Each row of a before or after table is a point. The points were changed in one or more steps. Then noise was added and the rows were shuffled. The steps act on columns, c1 being the first. Write out the steps. A step turns or swaps two columns, mirrors them in a line or flattens them onto one, adds a multiple of one to another, or multiplies or shifts one. Angles are multiples of 10 degrees, from the lower column toward the higher: turns from -170 to 170, lines from 10 to 170 but not 90. Use the fewest steps. Two steps may share a column if one is a turn and the other turns, adds or multiplies; they go together, in the order done. Otherwise the lowest column goes first.

Before (13 x 2)
[[-19  38]
 [ 55 -42]
 [  7  -3]
 [ -6 -27]
 [-36 -63]
 [  3  -6]
 [-33 -68]
 [ 13  21]
 [-14 -12]
 [ 37 -29]
 [ 38  -7]
 [ 26  31]
 [-32 -46]]
After (13 x 2)
[[114 -18]
 [-68 -44]
 [ 77 -12]
 [-73 -41]
 [  6  12]
 [ 24  41]
 [-29  11]
 [-14  -7]
 [-64 -26]
 [ 14  19]
 [ 55  49]
 [-37  55]
 [ 75  12]]
Steps: multiply c1 by 2; shift c2 by 20

Before (12 x 6)
[[ -23   12   -5  -25    8  -24]
 [  23   10  -24   46   -3  -43]
 [  50   19  -82  -50   75  -13]
 [  75   49  -47  -65   51  -12]
 [  13  -38  -20  -26   43  -48]
 [  15   37 -105  -59   52    7]
 [ -39  -18   67   64  -24   38]
 [ -41  -48   32   35  -28   19]
 [ -50   10   61   35   20  -29]
 [  -8  -43   77   20  -29   37]
 [ -17  -38   38   54   35   36]
 [  17   -2  -36  -27    0  -11]]
After (12 x 6)
[[  50  -51   24  -19   80  -10]
 [ -31   38  -74   50  -81  -27]
 [ -94   47  -34   35 -104   -6]
 [  31  -38   28  -41   15  -46]
 [  14  -38   51  -12   82  -26]
 [  62   13   44  -13  -37   20]
 [  11   10   -1   32  -29   19]
 [  59  -17   48  -48   55  -28]
 [ -24   -3  -23   21   -1   13]
 [ -61   16  -56   32  -92  -15]
 [  -6    9  -12  -55  -18   44]
 [ -23  -36  -15   18  -16   31]]
Steps: turn c1 and c4 by -160 degrees; turn c5 and c6 by -160 degrees; add -1 times c2 to c5; multiply c3 by 0.7

Before (13 x 11)
[[ -5  29  28 -25   5  38   8  35 -27   2  20]
 [  0  29 -15  20  20   4   7  41  30  58  62]
 [ 30 -31 -13  -6 -15  32  16  -6  23   1 -17]
 [  9  -7   2  26 -20  -4  12  41 -20  69  41]
 [-17 -15 -48 -46 -24  27  -6 -20 -21   4 -32]
 [ 14  25  -2  42  12   9 -10  57  15  60  -8]
 [-19  -4 -12  53  11   3   2  56  -1  17  38]
 [  3  -7 -12   9 -27  15 -32  67  22  39  41]
 [-26 -17   3 -14 -36  18  -8 -28  23  14 -22]
 [-19 -10 -26 -35 -56  12  40   3  22  -2 -44]
 [ -4  12  -6 -25 -48   7  -3 -30  -6 -21 -26]
 [-17  -1  35 -50  32 -19  -4  34 -25   4   9]
 [ 15   0 -29 -38 -42 -12   1 -16   1 -21 -24]]
After (13 x 11)
[[   2   31  -38   20   19    4    7  -72   30   48  -43]
 [ -19   -1   88  -49   32  -20   -3  -36  -26    9   12]
 [   3   -7  -31   11  -26   18  -34  -75   20   39   -2]
 [  17    2  -74  -39  -41  -14    0   25    2  -17   15]
 [ -17  -16 -119  -47  -24   28   -8   37  -21    9    8]
 [  12   25   -5   41   11    9  -10  -38   15   70   20]
 [ -24  -18    9  -12  -36   17   -7   38   24   12   -7]
 [  29  -32  -32   -4  -16   29   17   18   22    5    8]
 [ -19   -4  -33   52   13    3    3  -68    1   17    2]
 [  -1   14  -16  -25  -49    8   -4   42   -4  -18   10]
 [ -17  -11  -68  -35  -55   13   38   25   23    8   36]
 [  -4   29   70  -25    7   38   11  -41  -27    3    6]
 [   7   -8    6   24  -19   -3   11  -59  -20   62  -29]]
Steps: multiply c3 by 2.5; turn c8 and c11 by 140 degrees; turn c10 and c11 by -20 degrees
